Each point is reached from the start by the listed moves, each made 0, 1 or 2 times, or once backwards (-1), plus a little noise. Say if it took an odd or an even number of moves. Then give how often each move was made.
In the rows, zero is written as 128.

Moves:
(1): [177 117 127 136]
(2): [134 167 139 116]
(3): [127 119 170 122]
Start: [131 130 149 122]
Points:
[180 121 148 131] => odd (1, 0, 0)
[172  79 137 141] => even (1, -1, 0)
[240 188 168 114] => even (2, 2, 0)

Moves:
(1): [178 128 135 115 125 124 132 125 131]
(2): [130 175 120 127 130 135 120 120 125]
(3): [127 137 162 124 131 127 124 131 127]
(4): [139 130 135 166 126 129 123 131 122]
(5): [134 128 128 129 166 131 132 134 127]
(6): [130 122 130 127 123 165 125 130 132]
(7): [119 130 141 131 124 132 165 124 126]
(8): [132 133 121 130 118 123 132 165 128]
Start: [124 135 120 121 123 150 121 126 101]
Points:
[244 140  96 141 147 106 141 160  94] => odd (2, 0, -1, 1, 1, -1, 0, 1)
[180 126  78  73 131 177 143 199 114] => odd (1, 0, -1, -1, 1, 1, 0, 2)
[190 218 190 178  80 107 104 154  83] => odd (1, 1, 2, 2, -1, -1, 0, 1)
[200  93 123 198 176 146 174 175  91] => odd (1, -1, -1, 2, 2, 0, 1, 1)
[118 118 124 202 205 238  64 115  95] => odd (-1, 0, 0, 2, 2, 2, -1, -1)
[201 210  83 177  88 201  51  74  93] => even (1, 2, -1, 2, -1, 1, -1, -1)

Moves:
(1): [170 126 134 126 142 134 127 131 134 136 120 121]
(2): [129 176  93 143 128 126 131 127 122 110 130 138]
(3): [125 144 162 129 129 124 123 129 137 124 133 124]
(4): [129 115 128 175 131 124 137 127 136 117 118 135]
(5): [118 130 129 127 163 131 123 118 124 127 127 127]
(6): [126 134 130 133 124 167 130 120 138 133 132 128]
(7): [127 132 128 123 131 122 173 117 113 118 130 127]
(8): [121 126 123 125 140 129 137 159 137 133 139 131]
(9): [126 129 124 104 135 110 124 112 180 132 118 132]
(10): [126 134 129 142 125 127 128 117 129 167 132 127]
(11): [137 125 124 139 128 126 128 114 127 126 160 127]
Start: [113 102 150 145 112 134 131 149 112 133 121 128]
Points:
[132 181  52 233  65 109  98  94 161 175  98 159] => even (0, 2, -1, 1, -1, 0, -1, -1, 1, 2, 0)
[101  90 199 136 151 229 196  55  30 181 177  95] => even (0, -1, 0, -1, 2, 2, 2, -1, -1, 1, 1)
[124 204  32  91  92 172 184 115 208 122 163 149] => even (0, 2, -1, -1, -1, 2, 1, 1, 2, 0, 1)
[ 65 113 119 141 196 212  98 160 202 249 104 144] => even (0, 0, -1, 0, 2, 2, -1, 2, 1, 2, -1)
[165 225 140 172 133  91  72  92 245 150 177 142] => odd (1, 2, 2, 0, 0, 0, -1, 0, 2, 1, 2)

Moves:
(1): [145 127 126 133 122 122 129 130 136 139 133 122 131 136 143 124 138 125]
(2): [132 140 138 118 127 149 126 138 137 123 134 117 135 137 122 129 136 132]
(3): [134 120 152 131 137 137 145 119 122 134 130 125 116 125 143 140 128 123]
(4): [114 132 141 151 115 124 111 121 123 134 135 121 132 128 129 113 121 134]
(5): [140 110 126 142 135 137 118 131 107 124 118 132 135 132 116 132 126 110]
(6): [132 118 128 128 112 144 134 113 139 130 136 127 123 133 124 137 112 121]
(7): [128 135 120 142 132 124 142 122 127 116 136 128 144 142 135 125 128 128]
(8): [122 126 125 131 131 129 128 158 138 128 137 121 130 130 131 128 117 111]
(9): [133 123 139 137 140 120 130 131 148 130 128 134 121 136 108 138 133 140]
(10): [128 126 124 119 126 126 147 125 126 145 124 133 137 130 115 111 127 137]
(11): [134 129 122 126 134 122 128 126 127 126 153 124 124 115 118 128 126 123]
(12): [128 127 133 130 118 126 133 137 127 129 134 152 127 122 131 127 129 124]
(13): [125 115 144 123 124 131 126 120 141 118 129 123 149 122 131 126 141 118]
(14): [126 126 128 122 125 126 125 131 122 126 136 135 122 145 132 131 137 130]
(15): [119 130 128 134 150 124 113 115 141 147 135 140 133 121 135 135 136 124]
(16): [120 133 124 140 110 130 139 130 122 142 136 120 133 117 123 150 142 136]
(17): [121 123 127 134 137 139 136 126 126 130 131 131 118 129 128 116 143 126]
(18): [128 117 125 131 129 135 130 135 133 122 130 132 134 120 139 130 118 147]
Start: [132 135 138 136 127 112 124 137 113 119 129 116 138 106 121 123 136 134]
Points:
[148 134 123 142 150 153 150 153 143 143 205  87  54 105  45 212 196 162] => even (0, 1, 0, -1, 0, 1, -1, 0, 2, -1, 2, -1, -1, 1, 0, 2, 2, 0)
[104 149 228 157 138 165 178 137 108 105 142  70 216 145 169  75 196  88] => even (0, 2, 2, 1, 0, -1, 2, 1, -1, 1, -1, 0, 2, 0, 0, 0, 1, -1)
[170  94 174 239 111 152 134 176  61 128 191  87 155  64 129  90 168 139] => odd (2, 1, 1, 2, 2, -1, 0, 0, 0, 0, 2, 1, 0, -1, -1, 1, 2, 2)
[ 90  95 153 183 158 227  23 177 153 123 133  73 192 102 129 111 137  59] => odd (0, 2, -1, 1, 2, 1, -1, 2, -1, -1, -1, -1, 1, -1, 2, 0, 2, 1)
[110  56 150 223 113 127 160 111  64 136 182 183 161  25  53 132 173 164] => odd (-1, -1, 0, 1, 2, 0, 0, -1, 1, 1, 2, 2, 1, 0, 0, 2, 2, 2)
[128  88 224 229 204 100  48 179  79 113 147 175  98 141 126 162  97 129] => even (-1, 0, 2, 2, 2, -1, 0, 1, 2, -1, 0, 1, -1, 2, 1, -1, -1, 1)
[123 135 146 165 144 166 103 188 249  67 223  68 140 157  98 114  79 168] => odd (0, 2, -1, 1, -1, 2, 1, 2, 2, -1, 1, -1, 0, 0, 0, -1, 1, 2)
[ 93 126 201 242  65 138  52  75 122 111 124 113 239  97  55 179 167 109] => even (-1, 1, -1, 2, 2, 1, 1, -1, 1, -1, -1, 1, 2, -1, 1, 2, -1, -1)
[ 92 119 138 181 123 122 106 145 134 178 163 142 137  65  18 120 133 100] => even (-1, 0, -1, 1, 1, 1, -1, 1, 1, 1, 1, 1, 0, -1, 1, 1, 1, -1)
[149 106 211 180   9 191 145 101 122 170 216  63 214  94 131 134 169  94] => even (2, 2, 1, 2, 1, 2, 0, 0, -1, 1, 1, 1, 2, 0, 0, 2, 0, 0)
